Each row is a point. To make a cloud, some directions were put in groups of two or more. Within a group, all points are equally far from the middle, so they leave a hole (a ring in 2 directions, a hollow ball in 3). The other directions are filled evenly. Then the cloud was stretched, turned, moved and blurred a little. Count the holes, and give their numbers of directions, smallest first.
(in the rows, 128 means zero)

Cloud (20 x 3):
[[114, 132, 50],
[149, 128, 239],
[141, 178, 139],
[107, 178, 76],
[119, 82, 104],
[204, 112, 110],
[148, 73, 196],
[115, 106, 64],
[105, 172, 197],
[173, 99, 89],
[156, 173, 186],
[71, 114, 164],
[179, 112, 92],
[132, 182, 172],
[93, 161, 201],
[84, 96, 87],
[76, 122, 181],
[82, 92, 111],
[157, 170, 137],
[175, 58, 133]]
Holes: 1 (2)

Cloud (27 x 4):
[[156, 162, 73, 51],
[107, 172, 60, 151],
[100, 106, 85, 146],
[194, 181, 135, 109],
[163, 67, 120, 107],
[55, 121, 150, 122],
[133, 192, 72, 169],
[95, 107, 68, 55],
[110, 202, 90, 75],
[102, 82, 149, 28],
[87, 125, 67, 132],
[83, 98, 126, 141],
[121, 88, 109, 147],
[107, 148, 57, 66],
[74, 86, 98, 53],
[158, 154, 166, 59],
[145, 172, 150, 50],
[163, 140, 66, 159],
[188, 167, 75, 152],
[76, 183, 160, 145],
[126, 204, 76, 166],
[145, 109, 172, 51],
[103, 151, 169, 156],
[106, 211, 144, 164],
[201, 184, 116, 118],
[135, 83, 112, 142],
[105, 198, 154, 164]]
Holes: 2 (2, 2)

Cloud (28 x 4):
[[111, 142, 115, 41],
[123, 133, 61, 158],
[60, 157, 155, 151],
[54, 150, 160, 139],
[116, 150, 47, 117],
[167, 155, 71, 119],
[204, 140, 201, 92],
[49, 100, 85, 80],
[129, 187, 166, 140],
[91, 167, 152, 180],
[180, 144, 210, 154],
[125, 129, 75, 167],
[122, 157, 151, 195],
[60, 138, 69, 152],
[213, 138, 163, 83],
[210, 145, 198, 103],
[137, 109, 150, 159],
[57, 97, 84, 72],
[195, 137, 206, 86],
[170, 173, 99, 115],
[111, 135, 79, 175],
[181, 143, 212, 151],
[179, 135, 75, 118],
[57, 110, 66, 70],
[86, 86, 131, 100],
[114, 163, 107, 68],
[124, 174, 120, 85],
[116, 165, 104, 72]]
Holes: 2 (2, 2)

Cloud (57 x 6):
[[80, 56, 92, 148, 95, 138],
[78, 112, 181, 221, 119, 87],
[130, 86, 167, 123, 209, 176],
[49, 130, 185, 185, 159, 150],
[95, 104, 31, 165, 138, 95],
[82, 153, 72, 161, 194, 139],
[154, 119, 69, 86, 114, 57],
[193, 153, 152, 96, 182, 159],
[129, 121, 35, 93, 166, 160],
[94, 135, 138, 68, 127, 161],
[55, 166, 129, 113, 125, 65],
[88, 98, 185, 205, 121, 70],
[39, 88, 177, 172, 114, 86],
[82, 169, 70, 169, 115, 55],
[105, 56, 159, 150, 142, 60],
[62, 167, 123, 207, 145, 141],
[194, 133, 156, 127, 169, 177],
[135, 96, 142, 84, 224, 129],
[100, 123, 93, 181, 58, 91],
[100, 129, 126, 173, 127, 211],
[75, 146, 122, 153, 156, 196],
[163, 83, 113, 169, 153, 92],
[62, 73, 77, 173, 115, 86],
[156, 87, 161, 149, 201, 157],
[123, 147, 88, 195, 174, 151],
[129, 147, 73, 79, 162, 187],
[122, 119, 59, 152, 75, 75],
[79, 161, 120, 172, 103, 173],
[164, 161, 179, 129, 122, 161],
[143, 92, 173, 131, 84, 72],
[77, 71, 163, 131, 110, 177],
[182, 140, 73, 55, 156, 162],
[147, 124, 39, 65, 168, 98],
[64, 187, 97, 171, 163, 127],
[154, 88, 185, 91, 91, 110],
[74, 125, 192, 156, 201, 113],
[158, 147, 190, 92, 111, 142],
[154, 139, 187, 67, 194, 162],
[139, 161, 101, 190, 169, 143],
[87, 112, 150, 155, 171, 206],
[133, 109, 51, 154, 161, 179],
[123, 95, 157, 188, 115, 55],
[109, 135, 191, 205, 158, 152],
[47, 76, 172, 157, 112, 81],
[115, 102, 137, 196, 191, 134],
[161, 83, 141, 160, 158, 203],
[36, 132, 183, 159, 163, 99],
[161, 117, 92, 154, 131, 206],
[81, 108, 118, 226, 127, 77],
[40, 102, 133, 144, 92, 123],
[127, 75, 114, 77, 200, 102],
[199, 101, 98, 53, 139, 124],
[149, 151, 60, 169, 166, 112],
[146, 151, 127, 73, 220, 96],
[70, 60, 87, 135, 105, 115],
[107, 101, 177, 198, 102, 66],
[101, 73, 100, 98, 191, 93]]
Holes: 2 (3, 3)

Cloud (54 x 6):
[[158, 163, 137, 51, 189, 161],
[101, 97, 158, 101, 103, 90],
[187, 83, 137, 57, 155, 114],
[53, 146, 85, 161, 141, 103],
[131, 166, 104, 129, 125, 55],
[158, 155, 83, 158, 87, 126],
[133, 130, 148, 149, 42, 83],
[113, 152, 136, 173, 144, 211],
[164, 132, 167, 121, 101, 57],
[129, 116, 102, 201, 120, 118],
[113, 127, 61, 94, 221, 112],
[127, 133, 70, 109, 224, 179],
[170, 90, 54, 168, 97, 157],
[68, 140, 158, 187, 123, 181],
[118, 126, 165, 71, 221, 142],
[176, 128, 109, 179, 86, 94],
[152, 85, 63, 158, 76, 196],
[174, 60, 83, 124, 140, 136],
[83, 114, 153, 107, 163, 227],
[174, 127, 62, 151, 142, 89],
[113, 83, 155, 84, 147, 191],
[129, 106, 77, 195, 82, 94],
[144, 118, 140, 64, 91, 171],
[157, 57, 110, 123, 120, 107],
[165, 102, 122, 104, 159, 43],
[132, 115, 125, 149, 192, 84],
[112, 107, 95, 103, 68, 145],
[140, 172, 115, 120, 159, 210],
[191, 132, 133, 70, 200, 87],
[131, 180, 93, 126, 175, 150],
[99, 102, 73, 93, 136, 189],
[136, 70, 65, 171, 88, 145],
[118, 65, 86, 95, 144, 138],
[185, 153, 170, 84, 98, 144],
[213, 144, 149, 100, 153, 113],
[103, 126, 57, 141, 91, 98],
[134, 114, 88, 190, 41, 136],
[85, 144, 96, 100, 231, 104],
[125, 109, 93, 187, 51, 88],
[157, 72, 97, 99, 181, 196],
[90, 125, 88, 101, 190, 55],
[215, 100, 133, 80, 67, 133],
[53, 120, 80, 136, 183, 135],
[133, 93, 161, 135, 172, 124],
[73, 140, 158, 94, 189, 195],
[169, 89, 51, 148, 69, 158],
[211, 117, 109, 129, 113, 222],
[132, 57, 95, 147, 106, 182],
[142, 83, 95, 71, 153, 211],
[69, 169, 134, 139, 197, 170],
[128, 102, 116, 192, 114, 89],
[92, 142, 162, 184, 62, 144],
[122, 113, 163, 141, 113, 249],
[174, 121, 148, 135, 183, 127]]
Holes: 1 (6)
